Each row is a point. Each table stands for the endless flat space through its points: a line for two points, a plane for three, and so on. Write the one point that lies in both, or say that there is none.
(in the rows, 128 means zero)

First, 2 rows:
[[139 167 101 143]
 [159 132  86 153]]
Second (3 x 4):
[[131 133 102 152]
 [141 150 101 177]
 [151 159  94 152]]
They share: [147 153  95 147]

First, 3 rows:
[[112 191 153 107 109 139]
 [114 157 151 113 111 161]
 [131 154 167 131  84 139]]
Second, 2 rows:
[[122 148 146 108 104 145]
 [128 157 161 132 101 151]]
They share: no point

First (3 x 9):
[[137 129 150 160 103 118 157 111 112]
 [158 100 161 131 117 122 161  93 124]
 [139 110 150 163 108  99 171  81 110]]
Second (2 x 9):
[[145 113 156 143 107 115 163  99 121]
 [145 115 138 143 109 109 165  89 109]]
They share: no point

First, 2 rows:
[[160 138 158 142  89 116 112 124  91 160  87]
 [163 147 140 121  98  92 100 130  97 145  99]]
Second, 3 rows:
[[165 148 149 141  82 126  86 110 102 166  76]
 [141 171 136 147  98  94 109 144 123 159 118]
 [150 163 141 146  91 108  99 130 116 163 101]]
They share: [162 144 146 128  95 100 104 128  95 150  95]

First:
[[149  85  97 133 119 130 130 143 153 110 140  98]
 [170 112  94 145  98 151 148 152 132  95 131 113]]
Second, 3 rows:
[[163  78  99 145  83 147 162 132 140 110 156 126]
 [146 108  88 135 128 131 124 154 144  97 121  93]
 [182  70 122 129 106 141 132 142 166 127 163  97]]
They share: [156  94  96 137 112 137 136 146 146 105 137 103]

First, 3 rows:
[[116  93  87 139 153 104 104  98 160 153  92 137 138 145]
 [112  85  85 150 168  81 106 117 142 143  85 134 143 126]
 [120 101  92 131 149 112 103  92 166 154  98 140 131 152]]
Second (3 x 14):
[[108 111 100 124 130  89 103  95 138 124 113 131 116 143]
 [104 128  88 127 137 109  95 113 139 129  98 133 145 145]
 [137  95 109 125 167 100 109  88 173 156 108 149 104 148]]
They share: [124 109 100 126 156 105 103  99 160 146 103 143 122 147]

First, 2 rows:
[[124 136 151 143 139  95 120 129 116 134 151 153 133 138  97 110 153 128]
 [131 134 155 152 147  94 115 128 109 135 154 149 127 138  93 112 155 133]]
Second (2 x 18):
[[ 99 152 145 144 137  78 111 124 113 135 162 143 151 136  91  90 159 105]
 [108 145 146 139 134  87 118 127 118 134 155 150 145 137  96  99 155 114]]
They share: [117 138 147 134 131  96 125 130 123 133 148 157 139 138 101 108 151 123]

First:
[[136 135 112 115 154 111 115 101  96  87  88 115 109 156 133 141 127 127
   96 157 126 140 108 105]
 [159 117 117 121 149 124 101  86 106 103 107  86  89 140 109 135 105 148
  111 147 106 145 124  82]
 [116  92  87  85 103 103  71  81 103 121 145 127  95 141 158  95 123 155
  154 131 112  96 161 125]]
Second, 2 rows:
[[113 130  84 129 111 120 124  74 111  70 101 139 100 170 135 133 129 114
  129 163 105 125 101 129]
 [125 120  94 115 129 110 110  86 101  86 101 129 108 160 139 131 129 130
  117 151 113 127 113 123]]
They share: no point

First, 3 rows:
[[164 169 124  78  80 168 155 103 166 153  96 131 114  79 141 112 117 122
  136 104 167 169 131 155]
 [136 138 143  97 102 157 112 131 141 142 152 154 110  94 103 127 165 107
   73 117 157 136 155 125]
 [180 161 156 110  96 160 151 127 186 165  64 135 142  99 137 112 101 142
  172 128 147 185 143 175]]
Second (3 x 24):
[[195 104 159 124  71 186 101 137 133 149 101 142 101  84 147 131 108 120
  125 128 143 174 174 142]
 [166 136 139  91 103 163 114 147 158 118  99 122 116  99 119 133 146 149
  133  97 184 162 156 138]
 [154 152 139  97 109 149 128 137 168 130 103 132 126  99 105 119 150 141
  127 109 172 156 152 146]]
They share: no point

First (2 x 24):
[[133 163 148 131 139 113 108 108  99 129  98  78 121 105 130 125 148 143
  166 107  95 101 107 109]
 [140 156 151 132 144 106 111 116  99 134  97  86 126 104 127 127 148 138
  163 114  95 101 105 115]]
Second (4 x 24):
[[161 135 144 146 154  85 123 123 113 124  96  84 131 109 112 113 153 147
  173 111 117 105  99 122]
 [136 146 139 149 159 106 104 125  53 134  98  86 113 120 116 151 133  99
  162 129  88  81  98 102]
 [132 143 142 157 125  99  96 139  84 142 114 103 158  94 145 150 130 121
  163 148  89  86  82 112]
 [144 154 155 127 161 106 114 119  81 140  90  90 113 112 116 135 147 119
  156 117  88  97 110 116]]
They share: [147 149 154 133 149  99 114 124  99 139  96  94 131 103 124 129 148 133
 160 121  95 101 103 121]

First, 3 rows:
[[127 107 138 137 108 149 153 157  86 136 132  95 132 126 100 142 160 155
   97 148 129 163 151 132]
 [165 125 165 164 103 140 154 133 122 135 165 104 123 150 120 152 136 182
  126 155 129 144 164 161]
 [133 113 145 136 115 156 146 153  90 143 133 104 139 126 108 148 168 154
   94 147 129 160 152 125]]
Second (2 x 24):
[[136 116 139 161 112 158 168 134  84 130 127  83 124 130 104 136 132 151
  114 144 121 155 139 137]
 [135 110 141 152 108 150 159 140  87 133 135  90 126 134 101 137 140 158
  110 144 127 154 143 137]]
They share: no point

First:
[[103 109  97 141 120 129 146  61 151 159 133  76 134 156 125 119 143 157
  129  85  63  94  93 121]
 [110 160 133 140 118 109 136  99 163 155 163 105 103 157 185 154 177 162
  124  75  70 102  99 168]
 [ 88  58 112 117 114 144 128  76 124 123 136  85 128 129  95  98 119 130
  108 109  99 100  96 115]
 [ 88  62 135 108 108 139 118  99 119 107 153 103 111 117 111 108 125 122
   98 115 118 106  99 132]]
Second:
[[121  94 154 126 122 114 143 110 128 134 163 111 104 150 161 128 156 145
  107  93 100  85  91 157]
 [112  98 147 130 117 116 137 109 124 134 164 117  95 147 156 125 157 141
  101  84  99  81  99 153]
 [ 64 134 102 127 105 143  98  97 133 119 155 114  89 114 138 122 154 120
  107  81  96  96 126 135]]
They share: no point

First, 3 rows:
[[152 114 135 110 128 107 123 116 139  92 123 138 168 131 116 132 160 138
   96  93 143 161 129 137]
 [135 106 130 132 117 131 148 113 174 109 144  92 105 150 141 156 155 155
  128 115 152 161  88 161]
 [152 135 112 150 125 112 153  92 164 143 138 110 123 130 163 171 171 155
  114 150 130 144  73 193]]
Second:
[[145 108 125 128 124 111 137 104 152 111 143 119 129 145 127 142 161 142
  109 101 144 156  97 149]
 [139 117 143 116 118 138 140 131 173  90 119  98 138 133 142 157 152 160
  124 122 153 168 118 161]]
They share: [143 111 131 124 122 120 138 113 159 104 135 112 132 141 132 147 158 148
 114 108 147 160 104 153]

First, 3 rows:
[[118 154 126 119 157 110 136 112 122 141  88 113 153 127 160 118 159 102
  104 127 136 131 139 147]
 [103 151 138 137 136 104 124 112 131 132 103 107 159 133 181 100 162  84
   95 106 148 128 127 162]
 [ 98 131 108 157 136 129 134  82 171 147 133  77 159  88 161 110 152 114
  135  66 133 128  82 117]]
Second (2 x 24):
[[ 97 133 116 127 150 132 126 102 135 150 103  81 155  99 153 132 160 108
  133  98 126 132 123 140]
 [ 90 127 115 124 150 139 121 103 132 153 102  72 155  93 150 140 162 108
  141  95 122 133 126 143]]
They share: [111 145 118 133 150 118 136 100 141 144 105  99 155 111 159 116 156 108
 117 104 134 130 117 134]

First, 3 rows:
[[123 120  80 125 120 106 155 125 116 139 190 122 193 127 112 121 133 138
  125  83 136 113 162 163]
 [ 94  95  97 157 147 100 144 104 132 112 151  93 145 115 141 119 108 150
  134 101 102 111 127 159]
 [103  92  84 157 148  90 159 113 132 127 170 102 161 103 140 113 113 154
  129  83 120 121 126 171]]
Second:
[[108 102  77 116 138 109 146  98 134 127 145  98 163 118 118 151 130 138
  149 119  94  83 177 166]
 [100 118 109 144 126 117 130 110 118 107 157 102 155 142 126 119 114 138
  129 107 106 107 141 142]]
They share: [102 114 101 137 129 115 134 107 122 112 154 101 157 136 124 127 118 138
 134 110 103 101 150 148]

First, 3 rows:
[[ 92 162 110 133 119 144 119 123  79 174 130 169 137 108  93 121 139 158
  140 135 126 141 117 143]
 [118 158 109 141  83 105 104 110 107 127 147 153 146  93 107 118 143 137
  153 132 164 126 151 105]
 [117 162 110 148  79 109 104 108 104 129 140 159 152  88 108 121 139 128
  145 140 156 131 157  98]]
Second:
[[ 94 143 119 112 132 135 130  92  85 143 134 177 141 107 117  86 165 143
  166 111 142 115 145 142]
 [ 99 190  73 143 110 134  93 121 105 161 127 129 154  97 105 110 110 153
  141 150 188 162  99  81]
 [ 99 137 127 114 123 128 131  95  85 139 140 181 137 107 113  94 170 143
  166 109 134 109 153 150]]
They share: [108 158 109 135  99 119 110 116  97 145 143 157 140 101 101 118 143 149
 151 130 152 130 135 123]

First (4 x 24):
[[119 122 131 115 142 130 114  90 116 168 132  93 102 156  58  93 131 171
  136 109 116 109 115  83]
 [ 88 184 153 101 104 139 125  60  91 127  92 132 147 156 127 130  89 155
  125 122 140  64 152 145]
 [169 118 109 123 136 127 151 133 141 139  87 146  95 160  98 140 144 130
  150 148 159 138 107  79]
 [110 129 138 115 135 129 112  84 111 163 129  96 108 155  66  95 124 171
  135 109 119 104 121  90]]
Second:
[[133 124 137 115 108 142 132  89 125 136 124 145 136 179 129 147 115 162
  127 126 130 101 107  94]
 [117 144 141 123 120 118 128 101 113 136  88 129 108 147  97 119 119 142
  147 134 158 117 135 102]]
They share: [121 139 140 121 117 124 129  98 116 136  97 133 115 155 105 126 118 147
 142 132 151 113 128 100]

First (2 x 24):
[[115 152 174 126 148 150  92 110 101 115 137 109 133 121 172 123 128 121
  157 141 103 175 121  90]
 [111 156 146 142 128 174 116 134 121 143 173  89 145 129 148 139  96 125
  145 129 103 143 157 114]]
Second, 2 rows:
[[101 144 152 130 136 164 116 116  99 125 173 105 143 131 176 129 128 123
  141 151 109 177 139 106]
 [131 169 172 140 141 159  86 131 129 135 128  90 133 116 136 134  88 123
  166 111  94 132 139  96]]
They share: [113 154 160 134 138 162 104 122 111 129 155  99 139 125 160 131 112 123
 151 135 103 159 139 102]

First:
[[131 102 159 111 147  87 129 176 132 164 126 151 112 105  92 169 109 133
   95 143 102 173 163 122]
 [136 120 170 114 131  68 134 194 117 146 109 171  99  94  73 154 129 108
   61 148  90 156 189 144]
 [128 110 168 116 147  76 128 188 125 160 117 157 105  96  85 168 113 126
   79 144  96 172 173 130]]
Second, 2 rows:
[[155 101 157  88 140 111 156 178 119 167 129 164 124 107 103 160 116 132
   95 139  84 166 150 103]
 [143 101 137 104 116  99 128 150 143 151 133 148 124 127  83 140 116 120
  115 143 120 142 154 123]]
They share: no point

First:
[[110 110 106 109 109 142 121 127 135 130 167 149 163 147 120 137 154  88
   80 102  97 114 136 133]
 [ 94 104 106  98 128 127 100 147 106 108 167 140 145 135 148 121 141  82
   84 110 112  90 158 130]
 [ 82  99 103  90 142 118  88 159  86  91 169 131 135 128 168 112 134  76
   84 115 121  71 175 125]]
Second (2 x 24):
[[121 122 118 133 135 119 103 148 134 138 169 182 138 121 119  90 170  95
  112 125  97 113 136 132]
 [105 102 126 101 111 135  87 140 106 118 149 146 150 145 131 118 134  95
   96 109 109 117 136 156]]
They share: no point

First:
[[112 123 111 150 130 100 136 131 123 133 134 115 147 142 116 108 159 129
  153 138  85 170 116 100]
 [118 126 104 151 131  97 132 123 122 134 128 123 150 149 116 115 163 137
  150 139  76 175 119  93]]
Second (4 x 24):
[[ 57 132 135 170 102 128 132 139 130 128 140 104 123 117 124 106 121  61
  153 166  93 176 112 125]
 [104 111 146 172 111 121 167 187 136 108 168 109 132 152 131  88 177 126
  149 129 101 168 144 143]
 [118 110 143 131 147  94 175 147 105 126 140  90 102 140 122 111 152 104
  129 114 111 179 143 130]
 [119 112 124 122 153  87 155 131 107 139 134  88 126 127 111 104 147 114
  147 119 111 164 114 108]]
They share: [100 117 125 148 128 106 144 147 125 131 146  99 141 128 116  94 151 113
 159 136 103 160 110 114]

First, 2 rows:
[[126 140 119 155 154 129 131 124 118 121 117 109  98 131 164 115 156 137
  118 149 160 168 161 112]
 [110 160  99 147 154 149  95 104 126 117  89  89 110 119 156 143 160 165
  114 161 140 136 161  84]]
Second, 3 rows:
[[122 139 115 160 152 125 121 127 125 121 102 100 102 121 156 119 157 144
  119 159 146 151 156 104]
 [127 144 106 152 154 129 119 128 121 118 106 106 102 134 160 129 151 149
  115 156 161 155 159 104]
 [132 137  99 158 152 115 115 145 127 117  94 104 104 133 152 133 145 154
  115 167 158 141 152 102]]
They share: [122 145 114 153 154 134 122 119 120 120 110 104 101 128 162 122 157 144
 117 152 155 160 161 105]

First:
[[184 181 137 159 140 131 149 128 134 140 153 135 134  95 136  99 100 143
  175 168 117 173 153 119]
 [184 183 137 164 141 136 141 126 139 140 155 131 122  93 139  95 114 132
  173 154 117 170 150 124]
 [177 172 129 153 131 134 152 123 133 143 153 133 142 102 129 103  94 145
  172 174 120 170 153 120]]
Second, 4 rows:
[[165 136  92 148 100 153 134 117 141 145 156 113 140 122 154 100 150 128
  161 157 113 138 141 128]
 [164 171 105 145 102 172 126  65 157 144 156 118 131 105  97 104  94 117
  154 142 115 173 171 135]
 [151 132 122 163  90 191  98  92 137 150 156  88 109  93 135 137 126 164
  196 137 103 134 143  93]
 [133 137 127 184  89 194 121 121 122 158 150  69 104 106 118 132 110 145
  183 127 126 139 114 106]]
They share: no point

First:
[[106 116 103 150 119 146 176 105 124 132  96 164 158 116 104 160 106 104
  150 108 112 142  96 156]
 [ 63 135 104 108 117 109 153 135 114 117 127 132 141 122 125 162 125 132
  173 119 137 136 119 154]
 [157  98  74 136  91 128 180 117 141 155  94 156 175  80 161 134 106  65
  127  82 125 127 120 181]
 [112 151 122 108 155 167 145 125  91 147 135 152 126  93 116 173 131 126
  143 101 156  98  90 140]
 [ 88  88  81 170  79 106 196 101 154 114  72 160 184 136 110 144  90  90
  164 116  82 180 116 174]]
Second:
[[114 129 106 128 101 120 151 148  82 144 116 180 149  82  92 160 117 132
  126 112  83 111 106 152]
 [118 121 100 118 123 114 157 126  92 130 100 150 161  98  96 150 117 160
  130 114  87 109 122 154]
 [106 141 122 152  69 152 127 160  86 168 148 208 145  74 112 148 105  96
  130  76  95 111 102 132]
 [103 133 117 144  86 154 126 128  94 150 133 178 167  98 117 129 100 136
  133  64  96 103 128 126]]
They share: no point

First (2 x 24):
[[152  93 108 159 100 114 112 147  85 137 119 116  87 110 145 119 135  99
  152 141 136 151 151 121]
 [152  87 112 163  82 124 100 161  67 125 107 100  73 100 149 105 119  83
  158 151 136 151 153 121]]
Second (4 x 24):
[[142  95 122 198  95 158 155 121  41 166 153  82 127  72 143 131 133 122
  121 146 111 153 190 140]
 [168  93 119 158 131 127 145 122  65 192 120 128  92  65 146 136 131 110
  162 119 150 132 208 147]
 [160  92 110 145 119 109 124 137  87 169 124 135  85  97 138 127 132 106
  165 125 157 142 181 127]
 [154 114  88 161  92 101  96 129 103 115 131 111  82 145 149 122 148 108
  123 162 122 172 122 105]]
They share: no point

First (4 x 24):
[[135 132 120  96 152 125 122 116  83 116 156 123 115 149 167 100  83 116
  121 131 114 106 138 124]
 [151 150  77  92 160 103  79 100 115  97 149  86 136 141 160 120 126 107
  110  89 105 141 137  96]
 [142 130  97  99 162 119 113 105  97 118 158 108 116 155 156 106  89 113
  134 116 104 120 121 122]
 [138 122  90 107 163 123 109 101  99 124 158 104 115 156 150 103  92 109
  148 112 106 123 110 127]]
Second (4 x 24):
[[115 144 105  86 170 129  90 111 113  84 149 112 115 161 126 128 117 108
  147 108 124 133 117 112]
 [115 133 105  71 180 121 101 111 107 110 149 127 130 148 154 112  96  95
  152 109 110 125 116 113]
 [125 124  85  84 158 115 108 105  85 128 157 112 135 127 180  82  93  98
  133  86 108 125 137 122]
 [132 139  83 114 136 124  88 104  95  90 155  83 114 149 141 105 130 120
  119  86 126 137 138 122]]
They share: no point

First (3 x 24):
[[103 125 142 153 125 137  93 102 100 123 146 102 101 129 109 155 110  96
  118 142 123 131 172 133]
 [114 102 115 144 171 137 130 134 138 138 189 121  91 140 112 114  70 134
  144 186  92 164 134 156]
 [111 114 133 147 147 137 112 110 117 126 168 115  97 131 106 141  91 116
  132 165 110 140 155 147]]
Second (4 x 24):
[[ 60  99 181 112 165 143  90 133 120 116 178  94  91 135 113 125 114 108
   90 150 159 183 182 166]
 [129 139 109 174 151 137  97 127 104 150 149 125 107 129 112 119  88  92
  142 175  83 141 145 146]
 [150 107 103 170 149 131 116 115 112 130 174 114 135 135 105 137 110  76
  146 146  79 147 150 132]
 [ 81  95 151 128 131 137 113 109 124 112 171  87  87 141 114 155 104 124
  110 137 139 153 171 132]]
They share: [105 117 130 151 141 137 105 118 114 131 160 106  97 135 113 137  96 108
 126 156 111 147 158 139]

First:
[[125 140 109 117 150 135 150 118 118 131 141 132 184 117  90 142 118 143
  118 127 100 130 124 154]
 [147 123 104 135 115 151 139 165 149 135 118 136 165 121  88 177 121 142
  156 105 127  97 115 183]
 [124 146 113 114 162 130 151 103 109 130 149 130 189 116  90 130 116 146
  110 132  94 142 121 144]
 [153 140 113 135 134 139 144 136 128 127 135 132 166 123  92 146 116 141
  148 115 116 122 104 158]]
Second, 4 rows:
[[151 138 117 126 128 128 137 155 114 112 164 141 170 126 105 130 110 120
  167 123 127 128 107 126]
 [159 118 146 124 121 121 139 190 101 103 176 154 177 126 138 131 107 124
  172 115 124 132 112  92]
 [159 142 104 140 131 143 139 148 105 117 156 138 189 130  88 145  95  96
  176 139 128 108 116 136]
 [155 158  91 144 136 145 147 117 116 123 138 127 172 130  73 140 104 106
  160 137 119 112 109 162]]
They share: [155 150 113 138 132 133 153 129 117 117 140 132 157 128  99 130 115 128
 149 121 110 128 104 146]

First, 4 rows:
[[125 111 114  91 157 144 142 125 122 157 151 144 120 105 151 132 134 157
  149 155 156 122 155 132]
 [105 111  76 121 151 154 156 116 108 110 147 147 137  67 164 149 120 127
  159 137 161 116 132 111]
 [101  93  99 115 169 129 163 140 116 133 142 165 111  96 175 135 119 154
  146 128 147 137 140 108]
 [136 142  89  91 127 181 127  87 113 134 162 113 156  72 126 150 138 124
  167 178 177  91 147 146]]
Second, 5 rows:
[[ 89 119 110  99 193 160 144 106 110 162 169 165 135 127 150 117 102 147
  133 155 167 146 124 121]
 [107  93  93 120 172 171 176 138 107 133 161 173 144 101 183 124 122 153
  146 180 138 137 122 112]
 [114 141 120  80 118 104 130 100 128 143 140 119  92 109  96 161 114 150
  170 128 167 117 155 155]
 [147  77  78  87 147 124 158 146 158 140 123 141  93 105 140 157 166 179
  155 201 133 124 154 105]
 [126  89  86  86 172 138 146 128 146 157 142 147 104 117 144 139 148 174
  136 190 151 135 145 107]]
They share: [109 115 104 101 147 142 152 118 116 140 155 145 119 103 146 139 120 155
 151 157 155 128 138 133]

First:
[[135 137 159 127 160  55 102 132 127 101 101 112 125 105  96  65 117 138
  126 177 136 123 138  98]
 [137 143 155 121 122  75 106 158 153  91 107 148 113 101  68  91 145  94
  156 189 148 121 140  88]
 [154 165  98 169 109 119 114 186 175  99 110 135 109 124 107 120 106 118
  131 140 171 131 130 121]
 [ 93  91 132 122  86  98 152 182 154  45 136 152 116 151  93  65 139 126
  146 185 195 142  91 105]
 [177 197  92 186 150 104  96 152 150 127 106  98 114 101 125 129  77 130
  106 115 143 126 147 127]]
Second (4 x 24):
[[134 171 113 164 117  84  95 156 141  83 129 112 103 125 115 119  89 117
  100 151 177 145 122 108]
 [146 172 114 158 135 106  87 148 142  67 126 109 119 127 129 106  85 127
  113 146 173 166 117 113]
 [181 196 124 185 135 121 115 192 118 109 144  73  98 125  97 134  82  95
  168 105 130 131 100 117]
 [148 141 102 137 141 123 120 137 165  74 108 142 142 105 122  81 119 136
  134 152 161 149 135 121]]
They share: [145 160 109 158 123 100 118 159 148  94 123 121 113 113 106 110 106 116
 126 144 160 131 127 114]

First:
[[147  89 135 141 139 129 148 115 161 102 130 171 117 122 101 128 102 166
  125 134 105 130 121 132]
 [141  81 127 145 146 120 149 121 168  99 127 176 110 125  93 126 105 173
  123 134 105 131 126 140]]
Second (4 x 24):
[[152  97 171 125 143 139 130 133 141 144 103 179 109 103  83 105  66 146
  113 148 110  99  84 139]
 [178  90 155 133 126 152 112 116 123 140 116 159 120 115  77 116  54 167
  127 134 140  92 106 139]
 [156 111 129 137  99 163 158  65 151  82 159 151 153 141 157 163 114 148
  143 112 112 153 126  83]
 [152 117 141 150  83 184 155  58 161  84 143 149 159 153 138 145 101 151
  153  98 105 144 124 104]]
They share: no point

First (6 x 24):
[[130 124 132  96 103 117 117 181 121 211 126 191 112 119 113 122  93 179
   76  94 162 130 135 128]
 [ 94 130  99 101 117 103 104 178 126 158 166 158 124 144 150  72 120 202
  106 103 190 150 167 124]
 [128  99 114 114 108 102 148 173 107 172 110 161 128 126 121  88 131 140
   84 127 139 148 142 137]
 [102 108 117 128 104  96 143 132 102 169 144 150 123 158 163  93 100 162
   99 114 163 169 138  94]
 [126  94 104 121 118 100 156 183 103 144 102 149 129 119 112  71 159 123
   93 149 129 155 152 162]
 [137  82 153 157  97 105 191 107  74 187  87 161 115 138 135 135  97  97
   76 135 110 172  94 102]]
Second (2 x 24):
[[102 105 131 139 125 103 140 161  93 150 131 158 115 139 133  96 117 147
   95 139 152 174 128 149]
 [ 98  93 143 139 137  95 126 173  83 152 139 146 103 155 137  80 101 139
   97 155 150 192 114 167]]
They share: no point

First (2 x 24):
[[109 113 147 156 136 132 129 132 114 127  84 107 169 135 134 177  88 119
  106 119 171 131 104 138]
 [145 161 165 132 106 180  99 144  90  91 114 107 145  81 164 123 118 137
  136 161 123 149 140 108]]
Second, 2 rows:
[[133 142 160 141 127 157 123 145  98 118 103 110 153 102 154 156  99 130
  117 134 140 136 124 123]
 [139 147 164 138 133 158 132 152  94 127 107 113 149  96 159 162  95 132
  113 128 133 132 126 123]]
They share: [127 137 156 144 121 156 114 138 102 109  99 107 157 108 149 150 103 128
 121 140 147 140 122 123]

First (4 x 24):
[[109 176 127 163 148  99  91  99  93  53 135 108 183 160 114 115 117  65
  111  87 161 119 138 144]
 [130 171 169 150 145 108  58 133  87 126 119  61 121 144 141  88 171  78
  136 144 132 114 169 164]
 [102 135 127 126 127 130 104 123 113 118 151  93 137 158 115 102 159 100
  100 150 174 146 141 136]
 [ 98 127 139 114 111 162 102 141 125 176 147  73  87 132 139  98 201 124
  110 208 162 172 143 134]]
Second (4 x 24):
[[ 99 172 117 137 129 128  92 143 115 113 171  95 122 123 141 124 153  91
   93 153 164 169 160 137]
 [ 87 175 129 133 119 139 100 139 110 126 166  96 126 142 125 118 145 108
   96 151 161 145 153 147]
 [118 128 124 160 138 116  91  79 104  92 112  91 154 143 132 101 173  77
  133 137 157 151 115 122]
 [ 85 153 135 155 109 133  98  83  90 130 130  94 150 168 107 100 153 118
  130 139 145 109 117 145]]
They share: [101 154 130 141 129 132  99 117 110 110 141  94 138 144 127 110 156  94
 110 145 162 148 137 137]

First, 2 rows:
[[100 121 140 107 122 120 136  99 142  73 141 156  99 129 130  78 116 110
  146 123 137  70 139  97]
 [140 136 130 102  87  85 106 144 172 113 106 126  94 109 170 108 136 100
  131 108 117 110 124 122]]
Second:
[[139 139 143  80 119  81 112 132 136 100 105 135 120 135 178  78 122 101
  110 114 140  76 124  88]
 [114 124 128 120  89 111 122 122 176  95 130 140  80 105 138 108 132 106
  155 114 115 106 134 128]]
They share: [124 130 134 104 101  99 118 126 160  97 120 138  96 117 154  96 128 104
 137 114 125  94 130 112]
